Every row gives one point. Any point is a mix of the corners, with weights that add up to 1. It lies inside the corners' shape when no weight is negative. Is each point inside? If not, which corners have a negative weight?
(in the rows, 128 means zero)

Corners:
(1): 154; 122; 46
(2): 142; 172; 186
(3): 62; 125; 111
(4): 77; 104; 160
Points:
137; 124; 66 -> inside
88; 143; 197 -> outside (1)
120; 146; 168 -> inside
102; 130; 143 -> inside
85; 122; 143 -> inside
128; 141; 104 -> outside (4)

Corners:
(1): 133; 80; 85; 142; 130; 165; 86; 76
(2): 146; 164; 180; 58; 155; 51; 125; 135
(3): 53; 105; 70; 147; 125; 148; 106; 105
(4): 98; 121; 101; 116; 129; 236; 90; 97
(5): 111; 99; 97; 131; 172; 140; 167; 126
(6): 112; 153; 187; 191; 120; 177; 91; 99
(7): 73; 104; 167; 96; 124; 113; 162; 70
(8): 80; 99; 159; 171; 175; 217; 43; 90
(9): 149; 103; 183; 48; 111; 58; 136; 194
Points:
120; 118; 144; 122; 109; 87; 117; 107 -> outside (4, 5, 8)
117; 90; 143; 94; 146; 88; 127; 140 -> outside (4, 6)
122; 119; 144; 100; 118; 116; 136; 129 -> outside (8)
113; 86; 119; 124; 123; 151; 110; 120 -> outside (2)
100; 118; 138; 109; 137; 123; 115; 115 -> inside

Corners:
(1): 102; 73; 82; 114; 120; 148; 144; 156; 145; 119; 107
(2): 115; 111; 174; 117; 145; 152; 114; 124; 145; 135; 105
(3): 120; 77; 184; 128; 137; 153; 128; 126; 82; 83; 104
(4): 90; 160; 37; 157; 158; 165; 132; 67; 129; 190; 122
(5): 123; 95; 180; 131; 127; 7; 148; 132; 113; 137; 114
(6): 160; 134; 146; 115; 147; 159; 145; 148; 99; 133; 107
(7): 157; 184; 150; 132; 158; 142; 142; 121; 122; 78; 111
(8): 116; 90; 165; 133; 91; 141; 93; 157; 107; 111; 136
(9): 140; 175; 121; 98; 119; 170; 165; 79; 123; 117; 118
(10): 130; 97; 65; 118; 106; 136; 38; 72; 139; 170; 107
(11): 148; 79; 134; 102; 136; 140; 148; 156; 139; 98; 168
(12): 186; 98; 154; 140; 103; 172; 155; 134; 139; 99; 118
Points:
144; 116; 134; 129; 128; 148; 156; 139; 120; 102; 132 -> outside (2, 10)
163; 31; 174; 108; 75; 116; 141; 180; 110; 89; 135 -> outside (2, 4, 7)
125; 115; 130; 119; 133; 135; 122; 125; 122; 126; 117 -> outside (12)
138; 111; 146; 127; 125; 101; 132; 122; 123; 126; 115 -> inside

Corners:
(1): 114; 141; 158; 103; 116; 85; 101; 135; 98; 121; 117; 154; 136; 102; 131; 129; 136; 111
(2): 161; 156; 113; 154; 140; 135; 103; 119; 215; 113; 108; 150; 117; 139; 89; 138; 130; 121
(3): 108; 153; 105; 144; 145; 116; 128; 152; 142; 130; 101; 137; 75; 145; 129; 134; 133; 192
(4): 116; 118; 108; 242; 157; 116; 100; 131; 125; 76; 111; 117; 101; 154; 92; 131; 180; 166
(5): 98; 145; 112; 134; 130; 100; 120; 145; 112; 165; 104; 141; 154; 135; 130; 153; 132; 118
(6): 147; 114; 140; 132; 131; 124; 98; 135; 123; 146; 145; 125; 140; 145; 143; 138; 119; 130
(7): 185; 157; 103; 145; 130; 135; 133; 134; 123; 147; 132; 100; 120; 143; 155; 134; 131; 152
(8): 170; 136; 102; 92; 175; 167; 130; 157; 126; 137; 125; 126; 151; 156; 146; 146; 164; 154
(9): 104; 149; 138; 115; 122; 104; 86; 115; 104; 160; 111; 39; 152; 147; 127; 136; 104; 102
(10): 98; 150; 101; 117; 134; 131; 86; 140; 173; 120; 130; 132; 136; 64; 144; 145; 148; 134
(11): 120; 119; 114; 112; 138; 112; 142; 151; 116; 132; 114; 157; 153; 118; 152; 126; 85; 140
(12): 97; 96; 139; 108; 129; 90; 114; 93; 120; 127; 123; 154; 138; 140; 128; 126; 113; 107
(13): 97; 148; 109; 97; 128; 249; 198; 138; 130; 144; 160; 156; 164; 125; 94; 152; 104; 132
(14): 107; 149; 115; 132; 127; 123; 116; 79; 118; 135; 151; 156; 150; 107; 153; 145; 117; 244
(15): 94; 150; 106; 95; 111; 99; 120; 105; 103; 118; 141; 157; 153; 138; 137; 188; 126; 116
(16): 102; 147; 189; 130; 128; 101; 108; 116; 149; 139; 117; 80; 138; 138; 145; 129; 102; 98
(17): 164; 146; 118; 143; 223; 162; 131; 137; 128; 167; 114; 102; 96; 124; 135; 144; 119; 133
(18): 109; 127; 129; 129; 127; 145; 167; 115; 131; 144; 109; 112; 129; 98; 112; 189; 103; 143
(19): 141; 139; 127; 131; 131; 186; 114; 134; 124; 130; 110; 150; 138; 153; 153; 136; 122; 132
Points:
114; 151; 123; 131; 138; 133; 119; 125; 131; 130; 123; 128; 133; 134; 126; 143; 137; 137 -> outside (6, 11, 18)
124; 139; 117; 131; 138; 132; 118; 128; 134; 136; 123; 123; 135; 130; 132; 145; 126; 139 -> outside (1)
122; 132; 122; 136; 136; 126; 125; 141; 135; 133; 120; 121; 130; 135; 120; 137; 131; 129 -> outside (14, 15, 17, 19)
121; 139; 120; 132; 138; 137; 127; 138; 132; 133; 117; 129; 125; 135; 125; 142; 126; 132 -> outside (14)
112; 125; 137; 97; 134; 130; 126; 134; 127; 132; 121; 159; 149; 116; 132; 143; 116; 98 -> outside (3, 4, 7, 9, 14)
136; 141; 123; 119; 139; 123; 118; 133; 132; 151; 111; 115; 135; 136; 145; 148; 116; 123 -> outside (1, 4, 13, 14)
128; 152; 114; 155; 139; 148; 130; 137; 143; 131; 117; 102; 111; 136; 124; 154; 115; 128 -> outside (1, 5, 8, 12, 14)
115; 134; 135; 132; 139; 122; 120; 125; 131; 135; 118; 126; 132; 136; 126; 143; 120; 130 -> outside (7, 10)
94; 134; 131; 121; 127; 149; 127; 122; 112; 136; 134; 145; 155; 129; 130; 140; 111; 120 -> outside (2, 3, 7, 8, 18)
